Each row of a before or after table is a point. One or more steps were done to the points. Then noise was added and the rows were shuffled. The steps act on columns, c1 being the first. What was done? A step turns or swaps two columns, mirrors them in a line or flattens them onto one, adds a multiple of one to another, or multiplies or shifts one. Angles are multiples of 10 degrees, from the lower column toward the higher: turns from -170 to 170, lines from 10 to 170 but not 90. Use the fewest steps. Two steps may share a column if one is a turn and the other turns, adds or multiplies; they go together, in the order done. Otherwise the lowest column goes first.

Before (11 x 2)
[[ 15 -33]
 [ 45  -6]
 [-45   6]
 [-17  14]
 [-32 -25]
 [-16  14]
 [  1  19]
 [ 15  32]
 [ 18 -33]
 [-43 -52]
 [-38  24]]
After (11 x 2)
[[-39  -4]
 [ 22  -6]
 [ 27 -26]
 [ 36  28]
 [-15  41]
 [-22 -42]
 [ 21  41]
 [-34  58]
 [ 17  10]
 [-35  -2]
 [ 17  11]]
Steps: turn c1 and c2 by -110 degrees

Before (8 x 8)
[[ -2  -4  12 -19 -11 -17  19 -46]
 [  5 -16  10 -23 -12  -8 -13  33]
 [-41 -32   9   4  26   7 -36  24]
 [  3 -11  28  32  11 -10  20 -44]
 [-13 -31  -3  -5   8 -29   5   5]
 [-36 -30  57  -5  14  -7 -19  33]
 [  3   0  20   3  32 -23   7 -34]
 [-22 -22  -9 -16  28  12  16  12]]
After (8 x 8)
[[ 29 -25  14   2  43  -1 -34 -41]
 [ 18 -30  -7 -10  24 -24   2   0]
 [-16 -17 -14 -18  -3 -20 -15 -19]
 [ 12 -13  58  30  16   3  21  41]
 [ 16  -4  -6 -21  -9  -1  16  47]
 [ 12   0  22   6  32 -11   9  39]
 [ 22 -32  50  -4  32 -17 -21 -41]
 [ 14 -27 -31 -20  34   3  15 -19]]
Steps: turn c6 and c8 by 20 degrees; turn c1 and c8 by 160 degrees; add -0.5 times c2 to c5; add 1 times c4 to c3

Before (8 x 12)
[[-15  -5  -3   9  -3  -2  13 -14 -19  -8   8  -2]
 [ 14  12   9 -10  -9  17  -1  11 -20  17   2  -6]
 [ -3   1  16 -14   6  17  19  14   5 -14   2 -14]
 [ 16  -4  -5  -6  -4   7  15  -4   7  10 -15   4]
 [  6   3   1 -22  13  15  -9 -15 -12   8 -22  18]
 [ 10   9 -10 -10   4  12  -9  13  -1 -10 -17 -12]
 [ 12   6  11 -14  -3  -3   5  10   1  -9 -13 -15]
 [-13  14 -15  -7   7  14  -1 -14  -2   4 -13   1]]
After (8 x 12)
[[  3   1  16 -14   6  -5  19  21 -20   5   2 -15]
 [ 15  -5  -3   9  -3   9  13  -7  45  36   9  -2]
 [ 13  13 -15  -7   6  13  -1   8   8  -1 -13   1]
 [-10   9 -10 -11   4  -6 -10  16  -2  11 -17 -12]
 [ -6   3   1 -22  13  14  -9   9  35  11 -22  17]
 [-15  12   9 -10  -9  -4  -1  20  60  15   2  -6]
 [-12   6  11 -13  -3  -7   5   0  -7   6 -13 -15]
 [-16  -4  -5  -6  -4   5  15   5 -13 -19 -15   4]]
Steps: multiply c1 by -1; turn c6 and c8 by 70 degrees; multiply c6 by 0.7; multiply c9 by 3; turn c9 and c10 by -150 degrees
